Each point is reached from the start by the listed moves, each made once or not at all, plus a little noise. Is the number of moves made odd or even? Then give how often each move was made.

Moves:
(1): [ 59 -31  -4  11]
(2): [30 66 -1 14]
Start: [-44   9 -16   7]
Points:
[ -7  71 -17  20] -> odd (0, 1)
[-46   4 -12  12] -> even (0, 0)
[ 42  41 -25  29] -> even (1, 1)

Moves:
(1): [ 77   9  16   7 -11 -14  -9]
(2): [ 5 67 -5  9 29 15 -3]
(3): [ -4   5  39  -1  11 -16  17]
(4): [-17  -2   1  55   3 -11  -1]
Start: [-14  -1  12 -13 -51 -25 -11]
Points:
[-34   1  56  41 -38 -50   7] -> even (0, 0, 1, 1)
[ 55  76  66  58 -18 -53  -7] -> even (1, 1, 1, 1)

Moves:
(1): [ 28  -4 -21  -1  -2 -14  -9]
(2): [  0  29   1   0 -16   2  20]
(3): [ 23   1  48   0   4 -26  -1]
(4): [-11  -6  -4  33 -14 -28   7]
(5): [ 3  5 -1 16 28 -3  9]
(6): [ 23  -4  21  23 -12  34 -13]
Start: [ 21   7  -9   6  -4  10 -20]
Points:
[ 48   4 -30   5  -6  -4 -31] -> odd (1, 0, 0, 0, 0, 0)
[ 75  39  19  21  10 -31  -1] -> even (1, 1, 1, 0, 1, 0)
[ 94   0  39  27 -13   4 -41] -> odd (1, 0, 1, 0, 0, 1)
[ 95  27  40  28 -30   7 -24] -> even (1, 1, 1, 0, 0, 1)

Moves:
(1): [ 42  -4   9  -8  23 -13  -1  -9 -21]
(2): [ 18  52   9  13 -26 -17  -1  16  12]
(3): [-28  -6  65 -29 -11  -2 -24  -1 -24]
(4): [ 4  0 24 40 16 -6 -7 10 31]
(5): [-23  31  10  -9  47  19  12  14  -3]
(6): [ 15  -7   2  -9 -10  56 -15   7  -8]
(7): [ 11 -16  10  28 -15  -1  54  27 -20]
(8): [ 13 -23 -26 -13  11  -5 -19  76  -5]
(9): [ 22   8  15 -29  -1 -13  27   3  56]
Start: [-25   4  -8  -7   1 -23   5 -40 -22]
Points:
[ 36  56  76 -90  38   3 -21  63 -13] -> odd (1, 1, 1, 0, 1, 1, 0, 1, 1)
[-23  45  70 -26 -42  12 -35 -15 -39] -> odd (0, 1, 1, 0, 0, 1, 0, 0, 0)
[-24 -20  43 -77   7 -43  -8  49   5] -> odd (0, 0, 1, 0, 0, 0, 0, 1, 1)
[ 14  36  27 -54  68 -29  47 -28   1] -> odd (1, 0, 0, 0, 1, 0, 0, 0, 1)
[ -9  -3  64 -40  12 -42 -25 -51 -62] -> even (1, 0, 1, 0, 0, 0, 0, 0, 0)
[  9 -42  60 -57 -25  14  27  69 -19] -> odd (0, 0, 1, 0, 0, 1, 1, 1, 1)
[-39  25  85 -79  31  40   6 -13  -4] -> even (0, 0, 1, 0, 1, 1, 0, 0, 1)

Moves:
(1): [ 13  -5  10  -4  -5 -19  11 -21  26  17  29]
(2): [  9  14 -11   6  -2   7 -11   4   0 -12  22]
(3): [ -8   7  19   2  13   9  -3  -8  19 -27   1]
(4): [-17 -20  22  28  -2   8 -10   4   1  12  17]
(5): [-19 -12  -4  -4  14 -25 -13  12  -3  -2  13]
(6): [-2  0 -6 -7 16 20 24 15  6  4 -9]
(7): [  6 -11  -7  -6  -5   2  27 -17  -1 -20   5]
(8): [-11  -7  16  -7 -26 -18  13  33  13 -24   7]
(9): [ -6   2 -15   6 -10  -5  -1 -22  15  17   2]
(10): [ -2  32  19  -1 -17  -9  21  10 -23   2   6]
(11): [ -1  12  -4 -44  -7  26 -20 -10 -16  33  13]
Start: [-17  22   2  -1  -6  -1  13  -4  -6   1  -5]
Points:
[-21  43  24  34 -43 -18  23 -29  13  38  73] -> odd (1, 1, 0, 1, 0, 0, 0, 0, 1, 1, 0)
[-56  49  46  27 -34  11  45  32  26 -27  43] -> odd (0, 1, 1, 1, 0, 1, 0, 1, 1, 1, 0)
[-59  39  40 -22 -47 -13 -10  49 -34  11  74] -> even (0, 1, 0, 1, 1, 0, 0, 1, 0, 1, 1)
[-62  23  19  22  -4 -15  35  16  -7  34  25] -> odd (0, 0, 0, 1, 1, 1, 0, 0, 1, 1, 0)
[-12  51  39 -19 -31 -10  95  11  35 -55  60] -> odd (1, 1, 1, 0, 0, 1, 1, 1, 0, 1, 0)
[  5  63  20   0 -31 -23  34 -10  -2   7  53] -> odd (1, 1, 0, 0, 0, 0, 0, 0, 0, 1, 0)
[-60  30  12 -30 -45   4  42  26 -13  12  71] -> odd (0, 1, 0, 1, 1, 1, 1, 1, 1, 1, 1)
